Every row gives one point. Each copy is the shape, with its points in the same order, turned, moved and blurred by noise. Some copies are also mirrored. Which?
In the rows, zero is written as 128.

Shape (6 x 3):
[[131 159 147]
 [115 205 127]
 [140 132 198]
 [148  64 141]
 [ 71 141 132]
 [175  94 129]]
Copy 1 (6 x 3):
[[165 138 103]
 [153 138  53]
 [169 182 147]
 [137 118 192]
 [ 93 152 102]
 [170  96 171]]
Copy 1 is: only turned
Copy 2 (6 x 3):
[[150 158 137]
 [199 172 145]
 [ 99 161 160]
 [ 83 106  92]
 [171 103 156]
 [ 98 141  77]]
Copy 2 is: mirrored
Copy 3 (6 x 3):
[[100 134 136]
 [ 59 116 112]
 [116 179 174]
 [194 135 149]
 [116 151  73]
 [168 110 173]]
Copy 3 is: mirrored
Copy 4 (6 x 3):
[[136 115  94]
 [122 144  48]
 [126  66 118]
 [167 110 180]
 [ 92 154 119]
 [192 109 148]]
Copy 4 is: mirrored

Shape (9 x 6):
[[142 116  69 177 140  87]
 [163 170 145  48  97 177]
 [165 142 112  39 118 124]
 [103 132  60 132 160 111]
 [162 150 116 121 166 116]
 [ 78  83 171 109  78 173]
 [ 91  92  99 126 106 154]
 [ 83 130 145 119  80 133]
 [162 152 122  75 154 107]]
Copy 1 (9 x 6):
[[102 120 101 199 131 169]
 [ 85 143 114  59 198  60]
 [ 68 102  78 100 179  66]
 [102  90  80 156 165 184]
 [105 102 125 158 179 109]
 [131 144 115  36  93 124]
 [101 127  96  88 119 171]
 [144 151  85  82 123 131]
 [ 94  89 103 136 184  82]]
Copy 1 is: mirrored
Copy 2 (9 x 6):
[[171 122  44 151 114 127]
 [143 148 187  37 164 120]
 [125 144 116  29 144 136]
 [131 134  64 130 122  75]
 [149 177  91 113 145 129]
 [ 90  78 193 132 111 136]
 [115  78 126 133 127 108]
 [126 101 165 115  84 114]
 [131 178 102  67 137 132]]
Copy 2 is: mirrored
Copy 3 (9 x 6):
[[179 106 132 151 119  82]
 [ 60 113 177 123 102 207]
 [ 67  86 170  99  95 149]
 [135  75  96 159 127 106]
 [112  98 167 149 143 110]
 [120 164  90  79 155 204]
 [148 110  90 116 135 170]
 [112 163  87 116 125 169]
 [ 72  96 170 125 121 115]]
Copy 3 is: mirrored

Shape (14 x 9):
[[ 90 147 192 144 116 193  94 172 115]
 [ 79 182  51 147 160 189 177 112  89]
 [ 84  49 173 150 102  67 145 105 100]
 [146 168 151  64 100  90 146 158 143]
 [ 90 168 135 104 102  89 154 128 143]
 [156 160 106 139 121 130 107 114  97]
 [107 144 131  96 107 178  79 161 126]
 [ 84  92 133 171 134 132 145 100 130]
 [ 96 186 181 152 188  94  82 120 154]
 [109 155 130 173 113 151 152  92 146]
 [127 118 176 118 143 167 135  87 175]
 [102 165 178  62  69 118 119 140  81]
 [109 144 174 174 141 184 225  97 164]
 [121 117  90  96 153 122 172 121 118]]
Copy 1 (14 x 9):
[[121  76 169  68 131 158  73 179 102]
 [ 69  80  70  95 108 180 204 135  75]
 [139  70 206 138  92  53 154 109 160]
 [158 131 109  68 177 116 133 129 191]
 [101 126 136  84 154 120 157 113 174]
 [157 122 102  82 102 141 133  97 105]
 [149 126 142  65 116 172 117 185 123]
 [ 94  89 153 148  87 107 141 129 118]
 [100 163 166 107 183 112  96 103  75]
 [ 79  98 117 122 100 150 117 101 129]
 [126 110 135 172 139 157  92 141 145]
 [168  87 174  41 161 156 146 125 176]
 [ 51  42  94 167 145 144  98 120 146]
 [136 106  87 129 130 116 191 144 137]]
Copy 1 is: mirrored
Copy 2 (14 x 9):
[[ 71 156 164 142 212 187 162 143 141]
 [ 37 160  64  96  85 187 138 125  73]
 [127 134 186 174 139  65 140  67 103]
 [130 145 101  90 152 100 191 112 198]
 [ 98 176 101 116 134 109 159  81 174]
 [123 129 141  87 100 176 147 117 142]
 [ 68 113 133 119 173 173 146 149 176]
 [107 148 135 178 128 142 124  91  94]
 [146 182 119  98 202 184 104  56 147]
 [104 179 119 160 108 184 156  98 126]
 [134 119  98 186 166 180 173  90 142]
 [ 64 128 159  87 168 113 206  91 187]
 [115 200  75 200 140 176 209 103  83]
 [108 113  73 115 110 112 150 114 110]]
Copy 2 is: only turned
Copy 3 (14 x 9):
[[153 187 135 158 118 126  92 175  49]
 [ 61 178  97 112 169 189  59  81 121]
 [102  34 164 144 122 100 104 199 121]
 [181 142 106  85 154  96 172 148 132]
 [102 139 107  97 155  92 152 149 129]
 [140 148 111 128  91 141 107 110 155]
 [163 192 142  93 101 139 108 172  89]
 [ 71 116 177 155 129 140 101 151 117]
 [109 208 157 171 128  54 115 158 167]
 [ 80 140 142 154 123 136 132 102 105]
 [137 145 213 129 144 108 136 109  97]
 [157 129  84  79 116  69 110 157  73]
 [ 88 124 169 185 206 137 135  78  64]
 [126 115 138  92 171 151 104 125 156]]
Copy 3 is: only turned
Copy 4 (14 x 9):
[[105  87 220 129 129 125 114  99 187]
 [125 213 130 198 113 171 113  56 171]
 [182  71 124 144 192 110 192 115 104]
 [143 122 141  46  98 156 112 124  97]
 [163 128 125  94  92 129 137  87 116]
 [153 141 137 140 156 142  56 115 128]
 [115 121 173  87 145 145  97 113 206]
 [164 101 114 184 142 125 150 111 157]
 [134 109 139 138  78  39  94 135 129]
 [165 106 137 179  99 146 110  80 148]
 [105  61 103 146 100 145 110 126 162]
 [121 109 162  53 153 134 115  59 121]
 [122  86 137 211  63 178 143  91 120]
 [132 160  91 139 140 164 135 123 126]]
Copy 4 is: mirrored

Shape (15 x 11):
[[ 90  80 141  93 153 150  97 143 183 139 160]
 [120  92 177 105 114 135 105 136 163 111 150]
 [ 89 132 127 100 151 117 123 139 134 157 163]
 [ 65 172  76 177 100 165 109  96 146  56 120]
 [122  88  81  82  80 162 164 189 168 140 159]
 [159 185 167 123 112 104 145 186 175 113  48]
 [ 89 134 115 122 144  96 195  99 111 112 103]
 [175  86  79 165 172 150  96  99 178 149 161]
 [134 130 162  95 113  84  94 173  90 155 151]
 [153 165 145 126 112 103 159  94 179  58 161]
 [136 100 163 130  96  57 134 103 188 106  69]
 [156 131  69 153 192 130 109 166 118  95  93]
 [137 130 185  69 182 170 151 102 104  61 124]
 [ 72 115 176 109 117 103  91  92 128 153  50]
 [129  97 176 166 126 131 148 171 142 135 131]]
Copy 1 (15 x 11):
[[177 137 128 122  78 130 100 130 121 121 219]
 [160 113 132 110 114 105  99 136  88 109 174]
 [146 120 138 171  94 157 135 135 117 143 185]
 [155 150 144  79 126 188 207 102 143  76 104]
 [203 133  59 161  98 105 151 188 140 110 169]
 [ 71 144 166 120 144 107 115 228 145 107 110]
 [143  96 146 124 105 163 170 159 133 193 101]
 [171 166 147 140 120  63 153  63 173 141 182]
 [107 114 120 208 108 124  95 137  79 123 144]
 [121  67 156  86 135  88 194 144 111 109 143]
 [ 85  92 116  64 125  93  93 146 146 156 120]
 [140 184 185 160  66  97 159 126 168 126  93]
 [166 130 209 104  83 109 153 168  37 160 140]
 [ 93 158 128  92 125 185  72 130  96 175 136]
 [175 108 158 147 147 113  80 155 138 120 131]]
Copy 1 is: mirrored
Copy 2 (15 x 11):
[[148 122 196 186 124 143 154 126 197 120 125]
 [173  98 197 140  95 147 145 146 158 144 118]
 [ 97 117 161 165 139 129 129 161 161 119 140]
 [155 185 189 111 120  48  83  96  98  94 125]
 [124 172 124 179  69 171 109 120 174 134  76]
 [177  81  87  87 135  80  80 149 175 191  94]
 [ 87 131 140  65 140 110 119 154 158  65 102]
 [ 93 111 172 156 102 121 168  17 156 137 149]
 [122  64 133 153 120 161 122 186 112 142 146]
 [131 100 183  68  48  67 119 131 165 132 117]
 [161  77 158  44 124 154  82 109 186 127 136]
 [127  86  83 149 137  71 139  57 120  96 121]
 [176 112 138 102 104  77 219 176 160  72 117]
 [178 115 164  79 200 148 113 151 158 116 173]
 [144  82 167 119 130 144 134 124 131 155  62]]
Copy 2 is: only turned
Copy 3 (15 x 11):
[[ 89 156 151  54 152 104 131 164 181 101 107]
 [ 85 145 161  45 139 139 108 154 149 108 148]
 [113 115 144 101 136  97 167 158 159  98 140]
 [ 33  87  89  85  66  90 142  86 115 140  98]
 [135 156 121  58 189 145 164  91 190 159 125]
 [147 112  90  52 130 162 156 165  29 136 114]
 [115  76 129 135 140 123 145  93  98  70 118]
 [105 201 119 157 105 114 104 153 165 134  96]
 [108  89 152 111 164 152 145 201 129 137 193]
 [123 159  96  75  87 129 101  96  83  74 177]
 [130  89  86  76 118 182  60 160  93  76 109]
 [ 67 138  91 173 161 111 143 151  82 150 102]
 [ 87 147 193  76 143  69 114 106  58  85 150]
 [110  33 155  64 117 132  94 188 102 115  91]
 [ 99 139 161  87 120 193 159 152 107 116 113]]
Copy 3 is: only turned

Shape (18 x 12):
[[195  92 109 116 175 163  83 140 117 159 179  79]
 [187 170 126 121  94 112 172 151 102  69 183  91]
 [112 112 106 163 141 126 149 137 139  97 180  98]
 [189  55 173 183 116 135 165 170 120 125 122 164]
 [117 115 202 127 179 176 118 147 126 136  96 180]
 [185 155 102 120 170 126  62 157 159 154 155 101]
 [163  96 116  82 103 122 129 140  52 144 104 197]
 [213 160  83 141 178 121 137 123  74 139 146 100]
 [110 126 146 138 123  84 129 151 140 141 166  97]
 [117 152 179 133 103 117 110 166 113 168 197 146]
 [ 99 168 142 121  97 163 147  53 132 122 106 102]
 [209  54 163  72 132 164  55 175 138  89 194  76]
 [ 93 166 177 161 115 115  83 148 153 112  99 142]
 [104  99 174  66  94 106 127 164 156 158 159 119]
 [106  83 131  80 157 132  92 162  96 108  93 119]
 [122  87  91 138 112 130 164 123 163  83 150 186]
 [121 138 140 123  66 174 155 170  91 125  78 157]
 [146 105  86 139  69 110 166  91  63  83 129 150]]
Copy 1 (18 x 12):
[[123 162 155 132 116 146 193 130 118  59 167 195]
 [147 133 134  68 143 205 123 113 187  75  86 116]
 [157 147 123 144  99 133 135 149 158  65 106 100]
 [155  97 169 209 107 236 176 114 138 108 111 118]
 [137 122 157 199 124 157 151 185 112 180 109 168]
 [157 207 196 118 118 144 145 149 139  82 166 188]
 [137 122 147 129 165 192 181  84  91 181 156 106]
 [132 153 135  90 129 182 160 131 195  98 205 162]
 [143 135 194 120 126 147 143 173 135  73 117  93]
 [107 182 196 118 131 181 174 178 115 113  75 102]
 [ 58 122 143 119 114 122  68 138 143 139 116 116]
 [152 147 166 141 165 161 181  98  78  19  94 230]
 [137 166 206 167 146 165  73 194 123 135 103 108]
 [145 120 216 114 123 131 161 139  77 109  68 106]
 [179 108 136 146 163 128 127 153  71 127 142 139]
 [174 142 135 179  97 134 132  70 154 133  92  81]
 [129 124 129 128 113 219 101 133  82 172 112  94]
 [120 116 106 131 158 182 117  66 151 119 140  55]]
Copy 1 is: only turned
Copy 2 (18 x 12):
[[185 178 195 149  93 183 117 166 127 134 144  95]
 [146 204  69 192 129 135 136 172 143 181  81 129]
 [ 80 163 123 168 115 161  98 140 148 160 146 123]
 [155 174 118  83  84 109  77 121 215 130  95 150]
 [156  98 133  91  77  97  95 146 107 100 139 189]
 [183 153 135 152 129 189 120 140  93  97 145  81]
 [185 100 141  92 155  79 157 172 176 164 106 129]
 [203 166 151 176 139 171 130 117 123 191 102 124]
 [ 90 182 119 152 156 138 133 141 147 103 152 145]
 [132 198 118 127 168  79 105 165 110 107 162 138]
 [ 61 125 140 133 113 123 159 145  61 157  66 151]
 [182 196 142 157  31 157 143 231 161  84 149  76]
 [100 115  92 149 129  94 106 117  96  62 116 137]
 [ 97 164 117  99 141 134 164 205 143  77 154 152]
 [144  75 153 157 111 136 137 188 168 101 136 148]
 [ 81 120  80  95 104 136 116 132 174 181 147 114]
 [121 105 106 101 149  89  91 195 138 139  55 145]
 [103 129 120 146 133  86 151 142 185 219  77 105]]
Copy 2 is: only turned

Shape (16 x 12):
[[111  76  99  81 115 162 115 159 101 135 152 140]
 [113 109 157  88  92 166 118 133 148 106 201 112]
 [142  96 161 118 174  95 150 137  91 156  70  95]
 [143  76  94 134 144 157 128 139 180  78 196 105]
 [172 144 157 135 156 112 135 141  79 102  68 113]
 [133 125 107 121 121 151 170 155 113  85 178 146]
 [106 137  86  98  88 200 117 142 153 100 162 116]
 [172 108 137 179 144  97 211 160 108 153  57  62]
 [ 96 113 115  89  96 132 147 105 157 113 158 112]
 [199 155  88 158 163 128  80 119 148 196 153 181]
 [139 132  78 208 165  86  68 109 102 157 129 153]
 [217 114 116 137 147 106 165  97  45 132  65  71]
 [170 114 113 129 175 107 157 103 105 126  50 146]
 [151 165  89 160 206 114 136 100 112 188 170 135]
 [135 102 108  85  80 103 143 154 140  97 169 126]
 [162 103 113 213 148 130 113  82 113 170 141 190]]
Copy 1 (16 x 12):
[[104  52 108  71 164 146 147 131 130 113 140 116]
 [ 47  77 103 122 138 139 151 142  81 144 149 127]
 [171 104  93  84  90  65  98 139 136  98  82 131]
 [ 47 115 155 111 157 124 181 193  98  93 120  93]
 [174 146 135 110  72 116  97 105 135  97 101 134]
 [100 106 126 131 158 153 163 111  96  85 102  91]
 [ 89  90 148 117 168 174 159 145 101 166 140 114]
 [191 122 119 137  87  88 153 149 170  76  16 155]
 [ 83  92  99 105 164 107 149 134  90 159  88 115]
 [ 98 142 133 161 176  84  88 124 225 110 160  79]
 [106 104 204 120 143  52  78 102 193 103 119  74]
 [156 144 127  89 101 122  56 131 169  74  31 173]
 [187 161 133  78 142  81  90 129 154  94  84 126]
 [117 110 140 169 155  83  51 156 167  98  95  54]
 [ 60 104  98  89 142 137 181 110 112 122  91 100]
 [106 114 170 158 195  50  92 104 173  68 133 129]]
Copy 1 is: mirrored
Copy 2 (16 x 12):
[[135 108 141  73 114 141 113 146 117  85  78  91]
 [123  94 167 131  86 151  56 149  99 121 107 109]
 [144 156  90 132 117 134 169  70 122 131  75 166]
 [ 91  90 179 118  43 153 108 114 136 106 153  84]
 [163 145 119 183 137 140 196  95  97 120 118 138]
 [100 109 198 130 119 164 132 158 120  82 125 135]
 [134 117 201  87 100 150  99 180 115 144 136  75]
 [163 168 134 120 116 183 197  45 145 125 135 211]
 [131 121 175 123  95 133  80 140 161 134 101 119]
 [116  87  49 113  99 114 177 184 149 119 204 127]
 [121  82  94 116 143  48 177 112 144 104 191 143]
 [220 119 129 152  80 133 233  88 127  99 109 188]
 [153 172 106 152 115 117 217 110 163 109 116 135]
 [ 70  89 100 122  95  92 194 151 147 146 147 185]
 [148  86 166 128 120 175  96 137 163  91 110 103]
 [118 128  90 116  99  62 152 144 137  65 200 169]]
Copy 2 is: mirrored
